Every row gives one point. To make a cloud, some directions were put in groups of two or more. Within a group, all points are equally far from the middle, so they leave a hole (a ring in 2 directions, a hollow ball in 3). The other directions are filled evenly. Then the cloud was stretched, turned, moved and blurred a little. How many holes are there, and how many directions does each take, smallest first?
In the rows, 128 means zero.

Cloud (22 x 3):
[[177 126 164]
 [101 115 129]
 [168  86 190]
 [122 107  87]
 [125 142  80]
 [133  99 121]
 [ 94 122  75]
 [163  82  90]
 [154  60 144]
 [155 109 123]
 [115 165 139]
 [178 139 128]
 [143  78 185]
 [137 113 119]
 [ 88 114 123]
 [ 84  94  81]
 [106 141 143]
 [136 102 144]
 [ 97 152  56]
 [162  60 133]
 [133 161 113]
 [120 120  80]]
Holes: 0

Cloud:
[[ 87  90 134 158]
 [149  77 103  98]
 [115 108 198 135]
 [101  89 113 165]
 [118 152 157 106]
 [ 85 183 117 101]
 [126 136 115  73]
 [ 93 102 119  87]
 [111  85  97 160]
 [ 83 124  62 163]
 [146 112 153  75]
 [ 92 150  92  79]
 [149 129 139 129]
 [132 104 155  66]
 [112 149 100  74]
 [147 109 160  73]
 [121  83 101 162]
 [ 96 136  81 177]
 [101 102  76 103]
 [ 74 158 102 165]
 [ 84 150 154 116]
 [112 147  63  80]
 [160 107 159  93]
 [ 84 133 138 158]
 [126 137 148 146]
 [ 78 180 123 128]
 [152 116  76 111]
 [117 149 143 143]]
Holes: 1 (3)

Cloud:
[[111 133 142  56  86 155]
 [144 138 103 110 202  89]
 [171 121 167 153 148 118]
 [ 89 158 160  90 149 128]
 [146 144 216 123 137 157]
 [133 152 224  96 108 139]
 [168 120 148 102 166 154]
 [ 88 120 100 122  89 183]
 [108 103 182 113  64 163]
 [ 66 140 169 112  83 149]
 [ 88 122 130  94 144  95]
 [124  87  75 158 157 117]
 [152  95 115 151 130 127]
 [152 143 192  85 142 109]
 [ 86 112 165 134 151 142]
 [168 137 191 131 165  95]
 [116  86  69 157 152 120]
 [113 136 153  54 112 166]
 [ 63  81 110 115 130 148]
 [124 135  92 103 208 108]
 [178 160 146  88 167 122]
 [118 136 129 137 106 177]
 [174 148 134 104 177  97]
 [111  78 171 132 104 114]
 [146 132 178  92 151  95]
 [101 106 115  83 148  98]
 [ 93  79 129 146  88 109]
 [ 98 134 176 136 160 130]
 [113  91  66 155 159 123]
 [139 110  90 100 104 153]
 [105 164 146  92 178 123]
 [116  81 153  99  91 155]
 [123 124 199 103  84 120]
 [130  99  53 114 142 115]
 [118 122 110 164 139  96]
 [104 125 165 136 165 151]
 [168 141 174 130 172  88]
 [108 162 127 148 142 129]
 [156 130 155  98 161 170]
 [ 66  76 127 138 115 126]
 [128  95 132  75 140 123]
 [121 136 166 107  61 127]
 [ 70 105  40 104 122 137]
 [164 129 153 155 150  96]
 [149 116 148 163 176  93]
 [147 144 161 141 111 162]
 [125 146 207 123 139 162]]
Holes: 3 (2, 2, 2)

Cloud (88 x 8):
[[112 149 142 165 177 137 112 218]
 [154 122  88 125  81 182 125 164]
 [198 125 143 163  67 120 115 147]
 [152  89 105 102 139 151 141 116]
 [143 148 168 187 105  93 141 130]
 [176 123 114 196 113 129 185 158]
 [131  70 151 142 152 149 100 135]
 [208 108 137 122 112 109 102 156]
 [ 54 117 164 190 177 121 131 131]
 [105  93 174 186  90 134 126 119]
 [121 125 199 139 106 166 101 116]
 [135 143 121 197 145 156  95 190]
 [139 146  89 111 131 144 120  73]
 [145 115 163 149  79  73 141 145]
 [ 97 131 156 171 167 137 133 141]
 [189  85 197 109 106 168  99 160]
 [160 134 199 166  99 122  67 166]
 [108 134 154 181 121  71 137  84]
 [104 154  93 121 142 106 169 146]
 [122 164 113 140 102 168 141 113]
 [104 159 168 142  95 141 171 158]
 [131 151 106 130  80 117 117  90]
 [110 157 100 142 111 138 118  95]
 [161 152 130 174  94 106 168 118]
 [169  94 172 145 167 174 157 199]
 [103 105 181 161  89 119 127  76]
 [125 141  90 207  98 171 153 136]
 [154 146 144 217 141 142 122 190]
 [118  91  91 185 131 124 111 119]
 [154 187 164 184  82  96 159 105]
 [131 119 130 165 138 126  57 163]
 [182 105 145 161  91 105  88 132]
 [165 137  99 184  86 121 152 180]
 [192  99 167 154 156 135 116 137]
 [ 85  99 102 173 102 144 149 167]
 [202 148 162 146  87 143  97 158]
 [139 126  94 149 160 144 133 141]
 [ 70  94 112 154 153 165 164 148]
 [140 160 133 191 186 180 130 182]
 [142 133 178 163 198 146 166 150]
 [114 169  86 140 111 140 135 128]
 [207 107 146 107  84 120 139 167]
 [116 180 139 181 137 152 128 182]
 [ 61 144 117 125  75  97 115  76]
 [ 71 131  93 134 161 145 181 151]
 [ 74 150 129 149 191 168 158 185]
 [ 83 142 157 177 107 153  61 125]
 [123 187 149 209 132 126 154 147]
 [ 71 143 166 152 101 121 127 156]
 [108 129 100 143 164 173 130 131]
 [170  93 177 102 165 141 131 146]
 [168 115 147 153 133 164 120 140]
 [146 191 175 181 100 121 165 155]
 [166 134  66 125 141 160 144 182]
 [185 134 115 164 122 126 158 146]
 [157  73 146 166 125 113 125 125]
 [149 101 167 142 105 188  97 129]
 [152 146 183  92  89 132 136 104]
 [104 132  55 132 130 124 126 151]
 [168 153  82 123  92 142 156 189]
 [150 108 148 112 108 153 119 125]
 [111 145 112 146 113 138 119 161]
 [ 65 132 130 139 132 125 118  95]
 [ 85  61 154 139 147 140  93 158]
 [ 88 134 122 180 101 113 116  83]
 [179 126 147 172 108 164 162 181]
 [ 82 127 107 144 109 134 109  93]
 [ 65 145 101 185 144  98 167 115]
 [133  87 165 125 101 144 107 120]
 [182 163 183 166 102 136 142 146]
 [157 156 119 104  94 123 124  73]
 [104 116  97 190 132 145 143 132]
 [ 86 105 158 174 126 106 132 115]
 [117 169 151  99  71 126 152 102]
 [159 160  95 107 134 111 157 152]
 [177 122 116 114 132 160  93 190]
 [114 105 126 134 113 105 159 152]
 [118 163 125 162  92  94 117 132]
 [112  84 133 159 126 161 135 128]
 [174  89  89 135 137 133 132 122]
 [143 131 180 216 140 136 121 193]
 [123 152 214 195 120 117 152 101]
 [147  86 120 152 121 116 159 176]
 [119 132 169 137 148 128 142 114]
 [124 133 125 163  83 142 123 153]
 [106 122  96 132 146 175 192 138]
 [164 135 133 179 195 154 188 172]
 [110 123  77 140 145 165  74 122]]
Holes: 0
